Each wall is flat, endless, passes through zero and stands at right angles to its row. A trip goes straight from one point to another. List the walls that it crosses, first one first.

Walls:
(1): 0.088  0.212
(2): 0.111  0.135
(3): 0.308  0.269
Trips:
0.238  -0.298 to 0.372  0.046 -> 3, 2, 1
0.004  -0.138 to -0.444  -0.305 -> none
-0.247  -0.027 to 0.166  -0.307 -> none
-0.092  0.127 to 0.258  -0.247 -> 1, 2
0.149  -0.289 to 0.107  0.171 -> 3, 2, 1
-0.109  -0.114 to -0.010  -0.165 -> none

Walls:
(1): -0.259  -0.082  0.200  0.022  0.187  0.240  0.019  -0.058
(2): -0.302  0.045  -0.272  -0.257  0.065  -0.270  0.000  -0.224
(3): -0.042  -0.253  -0.051  -0.204  -0.298  0.013  -0.055  -0.199
(4): -0.124  -0.100  0.025  0.213  0.128  0.275  0.010  -0.120
Trips:
0.038  0.132  -0.209  0.097  0.239  -0.296  0.045  -0.066 to 0.143  0.345  -0.168  0.405  -0.219  -0.010  0.121  0.267 -> 2
-0.151  -0.221  0.176  0.348  -0.070  0.142  0.124  -0.182 to 0.129  -0.198  0.162  0.050  0.402  -0.056  -0.302  -0.001 -> 3
0.136  -0.090  -0.211  -0.052  0.358  -0.246  -0.220  0.049 to 0.103  0.473  -0.198  0.229  0.433  0.240  -0.249  -0.091 -> 4, 1, 2
-0.199  -0.235  0.101  -0.272  -0.189  0.396  0.255  -0.221 to 0.180  -0.150  0.037  0.319  -0.382  0.035  0.020  -0.062 -> 2, 1
-0.229  0.046  0.030  -0.097  -0.186  0.283  -0.034  -0.342 to 0.216  0.100  0.222  0.156  0.015  0.167  -0.119  0.099 -> 2, 3
0.233  -0.445  -0.384  0.150  -0.431  -0.283  0.038  0.059 to 0.472  -0.265  -0.065  -0.201  0.224  0.121  -0.093  0.321 -> 2, 3
-0.319  0.031  0.129  0.025  0.025  0.075  0.159  -0.202 to 0.117  -0.251  0.114  0.247  -0.125  -0.103  -0.556  0.245 -> 2, 1, 4
-0.183  -0.003  -0.114  0.292  0.167  0.142  -0.162  0.020 to -0.046  0.184  -0.122  -0.226  0.092  -0.190  0.077  0.011 -> 2, 4, 1
-0.010  0.075  0.491  0.088  -0.135  -0.288  -0.293  -0.143 to -0.048  -0.095  -0.050  0.110  0.219  0.266  0.130  0.206 -> 3, 4
-0.045  -0.182  -0.103  -0.203  0.220  -0.345  -0.294  -0.179 to 0.154  0.151  -0.101  -0.206  -0.173  0.002  -0.191  -0.342 -> none

Walls:
(1): 0.244  0.127  0.224  -0.162  -0.155  -0.290  0.150  -0.274  0.030  -0.304  -0.220  0.005
(2): 0.093  0.239  -0.401  -0.025  0.115  -0.090  0.030  -0.149  -0.020  -0.066  -0.034  -0.069
(3): 0.368  -0.134  -0.285  -0.230  0.358  0.106  0.013  0.229  -0.201  -0.173  0.156  0.097
(4): 0.099  0.160  0.144  0.296  0.252  0.039  0.010  0.293  -0.135  0.131  -0.028  0.025
(5): -0.349  0.201  0.284  -0.354  -0.203  -0.106  0.211  0.112  0.144  0.033  -0.040  0.153
Trips:
-0.219  0.228  0.282  0.099  -0.041  -0.043  -0.105  -0.060  -0.025  0.105  -0.103  0.167 to -0.213  0.094  0.173  0.036  0.048  0.159  -0.040  -0.257  0.004  -0.093  -0.183  -0.175 -> 4
0.075  0.282  0.228  -0.376  0.307  -0.203  -0.265  0.061  -0.351  0.100  -0.011  -0.105 to -0.419  -0.220  0.241  0.293  0.161  -0.287  -0.419  -0.192  -0.224  -0.722  -0.047  0.308 -> 2, 5, 3, 4
-0.325  0.179  0.100  0.113  -0.031  -0.176  -0.079  0.127  0.150  -0.472  -0.027  -0.264 to -0.285  -0.018  0.133  0.199  0.101  0.012  -0.145  0.046  -0.051  -0.209  0.064  0.078 -> 2, 4, 1
0.092  -0.470  0.079  0.002  -0.278  -0.082  -0.127  -0.130  -0.280  0.124  -0.082  0.022 to 0.102  -0.046  0.120  0.003  0.330  -0.069  0.002  0.141  -0.296  -0.227  -0.068  0.072 -> 3, 4
0.122  0.096  -0.004  0.325  -0.296  -0.074  -0.198  0.265  -0.173  0.260  0.138  -0.116 to -0.024  -0.370  -0.044  -0.152  -0.271  -0.194  0.029  -0.109  0.284  0.189  0.129  -0.106 -> 4, 5, 1
-0.422  0.038  0.367  0.278  -0.102  -0.198  0.094  -0.091  -0.039  0.436  0.003  -0.296 to 0.056  0.000  0.502  0.063  -0.086  0.087  0.094  -0.050  0.076  -0.189  -0.179  0.026 -> 1

Walls:
(1): -0.102  0.217  -0.113  -0.132  -0.337  0.325  -0.286  -0.158  -0.116  -0.025  0.012  -0.152  0.154  -0.002  -0.357  -0.044  -0.057  -0.249  -0.225  -0.141
(2): 0.157  0.058  -0.096  0.216  -0.087  0.239  0.049  -0.369  -0.231  0.273  0.404  -0.015  -0.209  -0.007  0.211  -0.228  -0.289  0.168  0.029  -0.168
(3): -0.182  -0.281  0.316  -0.145  -0.142  -0.007  -0.058  0.216  -0.037  0.149  -0.288  -0.120  0.351  0.222  -0.197  0.019  -0.219  -0.276  0.008  0.127
(4): -0.099  -0.104  -0.131  -0.238  0.008  0.067  0.256  0.031  -0.165  -0.439  0.062  -0.057  0.093  -0.206  -0.238  -0.120  -0.141  -0.107  0.150  -0.003
Trips:
-0.073  -0.120  -0.232  0.001  -0.391  -0.141  0.342  -0.123  0.066  0.199  -0.364  0.141  -0.176  0.095  0.356  0.274  -0.259  -0.262  -0.152  0.112 to -0.230  0.184  0.261  -0.082  -0.008  -0.551  -0.289  0.104  -0.014  0.121  0.047  -0.116  0.153  0.343  -0.102  0.224  -0.086  -0.066  -0.563  -0.360 -> 2, 1
0.172  -0.079  0.051  -0.256  0.230  0.072  0.054  -0.065  -0.189  -0.431  -0.327  0.473  -0.096  -0.289  -0.190  0.049  -0.054  0.367  0.002  0.207 to 0.115  -0.259  -0.088  0.490  0.081  -0.120  0.046  -0.280  0.281  -0.160  -0.283  0.084  0.433  -0.220  0.228  -0.135  -0.196  -0.189  0.365  0.118 -> 3
-0.181  0.053  0.370  0.404  -0.065  0.075  0.013  -0.113  -0.277  -0.026  0.074  0.622  -0.267  -0.361  0.276  0.311  -0.042  -0.103  -0.228  -0.070 to -0.130  -0.162  -0.068  -0.029  -0.233  0.116  0.300  0.093  0.005  0.044  0.180  -0.131  0.254  0.031  -0.164  0.166  0.347  -0.013  0.281  -0.033 -> 4, 2, 3, 1
-0.042  0.220  0.160  -0.117  -0.087  -0.040  -0.048  0.019  0.101  -0.178  0.217  -0.346  0.343  -0.042  -0.268  0.005  -0.016  0.172  0.104  0.166 to 0.099  0.086  -0.362  -0.290  -0.458  0.354  0.137  -0.056  0.108  -0.038  0.182  -0.099  -0.128  0.226  -0.132  -0.403  0.440  0.019  0.166  -0.248 -> 3, 2
-0.046  -0.051  -0.088  0.391  -0.333  -0.244  -0.240  0.170  -0.303  -0.066  -0.107  -0.169  -0.090  -0.136  0.062  0.252  0.221  0.139  -0.247  -0.025 to -0.050  0.143  -0.209  0.304  0.275  0.359  0.252  0.118  -0.437  -0.146  0.203  0.142  -0.026  -0.241  0.286  0.073  -0.087  -0.039  -0.298  -0.087 -> 2, 4, 1
-0.334  0.046  0.021  -0.346  0.246  0.000  0.030  -0.200  0.201  0.122  0.003  0.331  -0.142  0.026  0.200  -0.083  0.048  -0.030  -0.045  0.003 to 0.191  0.234  0.230  0.081  -0.010  0.072  -0.146  -0.263  -0.175  0.106  -0.258  -0.196  0.257  0.194  0.004  -0.335  -0.023  0.463  -0.084  -0.060 -> 2, 1, 3

Walls:
(1): -0.247  -0.231  -0.133  0.368  -0.065  -0.064  0.070  -0.142  -0.060  0.027  -0.002  0.083  0.413  -0.238  0.362  -0.142  -0.009  0.217  -0.070  -0.112  -0.172  0.090  -0.180  -0.113  -0.254  0.175  -0.187  -0.058  0.338  0.141  0.185  -0.348  0.201  0.046  -0.076  0.141  -0.047  -0.045  0.294  -0.206  -0.067  0.035  0.132  -0.217  0.134  0.059  0.070  -0.256
(2): -0.044  0.391  0.135  -0.085  -0.140  -0.605  -0.028  0.182  -0.174  -0.009  0.573  0.020  0.140  -0.070  -0.258  -0.141  0.055  0.241  0.552  -0.108  -0.130  0.126  -0.012  -0.016  -0.115  -0.210  0.161  -0.070  -0.285  0.088  -0.272  0.236  -0.446  -0.123  -0.303  0.018  0.121  -0.450  0.093  0.121  0.068  -0.064  -0.160  0.193  -0.342  -0.041  -0.062  0.178
(3): -0.264  0.313  0.001  0.115  0.043  0.041  -0.189  -0.200  -0.081  0.389  0.284  0.034  0.418  -0.266  -0.112  0.112  0.236  -0.178  0.158  0.275  -0.054  0.104  -0.091  0.118  0.005  -0.131  0.075  -0.321  -0.034  0.098  0.127  -0.003  0.182  0.205  -0.214  0.120  -0.303  0.339  0.111  -0.018  0.118  -0.210  -0.563  -0.254  -0.164  -0.065  -0.395  0.394
(4): -0.160  -0.141  -0.328  0.372  -0.034  -0.288  -0.164  -0.041  -0.011  -0.235  0.247  0.075  0.021  -0.020  0.001  -0.063  -0.089  0.309  0.127  -0.154  0.019  -0.079  0.223  0.008  0.234  -0.063  -0.090  -0.026  -0.303  -0.272  0.380  0.262  -0.027  -0.133  0.292  0.139  -0.410  0.111  0.092  -0.085  -0.173  -0.309  -0.260  -0.277  -0.181  -0.043  0.233  -0.286
(5): -0.217  -0.053  -0.070  0.083  -0.169  -0.212  0.067  -0.013  -0.340  -0.020  0.134  0.082  -0.214  -0.332  0.180  -0.301  -0.046  0.184  0.040  0.054  -0.048  0.036  0.026  0.201  0.003  0.262  -0.183  -0.022  0.144  -0.022  0.193  0.012  -0.051  -0.116  -0.158  0.215  0.351  -0.115  -0.150  -0.203  0.047  0.135  -0.137  0.036  -0.550  0.001  -0.114  -0.127
Trips:
0.204  0.111  0.106  0.080  -0.027  -0.199  -0.122  -0.098  0.330  0.181  0.306  0.039  -0.131  -0.087  -0.053  -0.094  0.020  0.206  -0.186  -0.064  -0.098  -0.285  0.236  0.233  -0.031  0.085  0.084  0.335  0.075  0.255  0.084  0.014  -0.235  0.270  -0.156  0.182  0.643  -0.450  -0.100  0.192  0.212  -0.035  0.179  0.219  -0.009  -0.054  -0.206  0.155 to 0.148  0.208  -0.109  -0.109  -0.132  0.019  -0.080  0.079  -0.383  -0.069  -0.373  -0.113  -0.151  0.074  -0.159  0.214  -0.195  -0.390  0.037  -0.047  0.327  0.069  0.249  -0.113  -0.050  0.110  -0.082  -0.209  -0.148  0.208  -0.075  -0.309  -0.030  0.000  0.219  -0.348  -0.200  -0.223  0.158  0.157  -0.096  0.095  -0.167  -0.200  0.123  -0.058  0.096  0.275 -> 5, 2
0.262  -0.251  0.370  -0.457  -0.181  0.291  0.347  0.009  -0.287  -0.399  0.010  -0.408  -0.185  -0.052  -0.352  -0.059  -0.218  -0.070  -0.076  -0.063  -0.408  -0.182  0.031  0.055  0.056  0.086  -0.335  0.248  0.324  -0.168  0.377  0.256  -0.041  0.073  -0.186  0.210  0.000  -0.001  0.172  -0.080  0.139  0.118  0.247  -0.063  -0.355  0.131  0.200  0.105 to 0.012  0.356  -0.028  -0.046  -0.018  -0.059  0.057  0.031  0.025  0.168  0.040  0.053  -0.161  -0.383  0.423  0.233  0.088  -0.115  0.058  0.097  -0.018  0.073  -0.168  0.185  -0.019  0.037  -0.103  0.072  -0.077  0.284  0.152  -0.191  0.067  -0.115  0.333  0.255  0.056  -0.117  -0.323  -0.089  -0.156  -0.090  0.028  0.196  0.084  0.245  0.313  0.165 -> 1, 3
-0.118  0.406  0.062  0.304  -0.341  0.205  -0.457  0.065  -0.093  0.033  0.026  -0.007  0.139  0.020  -0.171  -0.135  0.126  0.398  -0.119  -0.184  -0.104  -0.068  -0.270  0.191  -0.004  0.184  0.101  0.210  -0.121  -0.358  -0.027  -0.017  0.426  0.032  -0.044  0.107  -0.016  -0.029  0.187  -0.500  -0.105  -0.044  0.062  0.110  -0.115  0.094  -0.330  0.124 to 0.112  -0.049  -0.019  0.168  -0.073  -0.082  0.005  -0.100  0.284  0.030  0.086  0.624  0.182  0.371  0.358  0.035  -0.261  0.322  0.003  0.075  0.111  -0.250  0.008  -0.544  -0.416  -0.072  -0.043  0.188  0.178  -0.142  0.139  0.358  0.236  0.222  -0.180  0.449  0.213  0.252  -0.263  0.205  0.007  0.082  0.033  -0.145  0.384  0.243  -0.113  -0.506 -> 2, 3, 5

Walls:
(1): 0.005  0.043  0.436  0.135  -0.044  -0.211  0.091  -0.200  -0.007  0.029  -0.089  0.249  0.293  -0.145  0.024  0.199  0.403  -0.169  0.033  -0.202  -0.207  -0.037  -0.121  0.386  -0.127  0.013  -0.301  0.156  0.360  -0.085  0.251  0.167  0.358  -0.194  -0.195  -0.554  0.046  -0.003  0.134  0.024  0.362  0.200  -0.317  -0.116  0.314  0.040  0.216  -0.367
(2): -0.083  0.192  0.115  0.148  -0.011  -0.074  0.026  -0.147  0.436  -0.088  0.357  0.130  0.072  -0.221  0.376  -0.019  0.004  0.379  -0.022  -0.080  0.261  0.288  0.009  -0.287  -0.184  -0.071  -0.288  0.146  -0.083  -0.041  0.461  -0.139  0.244  -0.277  -0.534  0.274  0.056  0.056  0.100  -0.223  0.604  -0.300  -0.349  -0.372  -0.319  0.093  0.152  0.090
(3): -0.133  0.601  -0.094  0.011  -0.048  0.148  0.244  -0.039  -0.183  0.116  0.149  0.224  -0.067  -0.414  0.121  -0.314  0.175  -0.226  -0.253  -0.012  0.162  -0.334  -0.165  -0.171  -0.141  0.043  0.209  -0.339  -0.438  0.137  0.103  0.233  -0.105  -0.335  -0.015  -0.108  -0.177  0.165  0.068  0.004  0.141  0.003  0.123  0.054  -0.113  -0.221  -0.002  -0.038
(4): 0.301  0.080  -0.115  -0.038  0.271  0.041  -0.065  -0.135  -0.272  -0.026  -0.131  -0.433  0.177  -0.067  -0.375  -0.221  -0.192  0.157  0.018  -0.001  -0.002  0.210  -0.152  0.053  0.519  -0.127  0.014  0.063  -0.264  -0.015  -0.499  -0.114  -0.057  0.013  0.176  -0.075  -0.096  -0.011  -0.049  0.364  0.250  0.009  -0.023  -0.188  0.035  -0.332  -0.223  -0.088
(5): 0.228  -0.242  -0.121  -0.390  0.143  0.210  -0.107  0.184  0.053  0.303  -0.163  -0.131  0.142  0.323  -0.178  -0.193  -0.176  -0.163  -0.236  -0.562  0.112  -0.095  -0.021  0.166  0.212  -0.471  -0.101  -0.029  0.322  -0.003  0.125  0.099  0.024  -0.009  -0.180  -0.006  0.032  0.038  0.407  0.209  0.121  0.625  0.124  -0.145  -0.072  -0.126  -0.226  -0.229
(6): 0.151  0.282  -0.066  -0.421  0.220  0.102  -0.324  -0.051  0.337  0.193  0.235  -0.510  0.116  -0.004  0.147  0.236  0.193  0.363  0.251  0.069  0.326  0.169  -0.197  0.221  0.010  -0.057  -0.021  0.070  -0.112  0.258  -0.122  -0.295  -0.003  -0.053  0.143  -0.180  -0.306  -0.176  -0.175  -0.148  0.255  -0.071  -0.016  -0.085  0.049  -0.164  0.189  -0.221
(7): -0.419  0.019  -0.056  0.070  0.540  0.228  -0.267  -0.137  0.114  0.129  0.418  0.240  0.054  0.131  0.073  -0.170  0.403  -0.075  0.226  -0.235  0.033  0.189  0.160  0.139  -0.022  -0.099  0.038  -0.078  0.055  -0.378  -0.024  -0.241  0.063  -0.202  0.113  0.199  0.113  -0.275  -0.166  0.171  -0.118  0.005  -0.069  0.209  0.173  -0.369  -0.179  -0.006
Trips:
-0.288  -0.093  0.188  0.291  -0.324  0.146  0.222  -0.338  -0.008  0.007  -0.116  0.248  0.036  -0.078  0.096  0.017  -0.269  0.220  0.443  0.143  -0.008  0.156  -0.166  -0.024  0.029  0.245  -0.174  0.385  -0.153  -0.199  0.181  -0.045  -0.529  0.242  -0.090  -0.016  -0.158  0.006  0.293  -0.186  0.261  0.456  -0.053  0.050  -0.011  -0.068  -0.270  0.192 to -0.088  0.132  0.035  0.027  -0.113  0.079  -0.148  -0.378  -0.256  0.038  -0.228  -0.220  0.118  -0.106  -0.252  -0.004  0.340  0.154  -0.040  0.315  -0.119  -0.199  -0.367  0.073  0.219  0.359  -0.148  -0.043  -0.455  -0.213  -0.529  -0.239  -0.030  -0.106  -0.164  0.015  -0.310  0.188  0.215  0.007  0.144  0.081  0.269  -0.160  0.282  0.046  0.297  -0.097 -> 4, 3, 6, 2
0.417  -0.357  0.106  -0.145  0.318  0.184  -0.065  0.313  -0.086  -0.001  0.030  0.151  -0.138  0.194  -0.071  -0.231  -0.030  0.149  0.070  -0.137  0.134  0.015  0.256  -0.056  -0.408  0.079  0.164  -0.404  -0.056  -0.187  -0.067  -0.211  0.111  -0.127  0.087  0.016  0.080  0.035  0.134  -0.280  0.116  0.192  0.261  -0.239  0.025  -0.329  0.256  -0.018 to 0.157  0.037  -0.330  0.079  -0.089  0.306  0.240  0.039  -0.013  0.204  0.110  -0.117  -0.039  0.040  0.618  -0.101  -0.063  0.202  0.270  0.350  -0.226  0.176  0.033  0.091  -0.104  0.224  -0.061  -0.020  -0.393  0.181  -0.135  0.036  -0.040  -0.280  -0.315  0.149  0.257  -0.061  0.053  0.003  0.006  -0.107  -0.042  -0.106  0.008  -0.216  0.413  -0.242 -> 3, 2, 5, 7
-0.170  0.100  -0.237  0.119  0.276  0.234  -0.024  0.201  -0.046  0.104  -0.154  -0.103  0.021  -0.285  0.024  -0.213  -0.750  -0.016  -0.096  -0.201  -0.306  0.070  -0.111  0.140  0.108  -0.027  0.062  -0.156  -0.037  0.151  0.280  0.071  0.664  0.297  0.128  -0.029  -0.011  0.012  0.053  -0.073  0.497  -0.061  -0.184  -0.105  0.069  0.033  -0.040  0.209 to 0.096  0.231  0.317  -0.002  -0.143  -0.429  -0.078  0.078  -0.086  -0.248  -0.312  0.265  -0.404  0.047  0.168  -0.186  0.378  -0.102  0.213  -0.143  -0.011  0.399  -0.095  -0.211  -0.330  0.074  -0.167  0.163  -0.013  0.064  -0.135  -0.224  0.266  0.051  -0.115  0.057  -0.104  -0.171  0.325  0.052  0.131  0.283  -0.168  -0.156  -0.158  -0.143  0.184  0.264 -> 4, 5, 3
-0.095  -0.133  -0.221  -0.106  -0.055  0.018  -0.084  -0.104  -0.138  0.009  0.156  0.093  0.506  -0.087  0.215  0.143  0.288  -0.164  0.178  -0.134  0.200  0.090  0.022  0.060  0.034  -0.031  0.269  -0.108  -0.268  0.089  -0.082  -0.092  0.177  0.013  0.211  0.239  0.058  -0.192  -0.336  -0.018  -0.067  0.175  0.198  -0.177  0.004  -0.117  -0.101  0.009 to -0.011  0.169  -0.005  0.303  -0.079  -0.366  -0.105  -0.299  0.080  0.047  -0.054  -0.308  0.255  -0.259  0.140  0.154  -0.161  0.218  0.279  0.308  -0.120  -0.252  0.050  0.200  -0.314  -0.113  0.024  -0.531  -0.095  -0.196  0.208  0.128  -0.421  -0.159  0.129  0.063  -0.117  -0.026  -0.196  -0.030  -0.243  -0.316  0.181  0.040  -0.037  0.382  0.042  0.206 -> 4, 7, 2
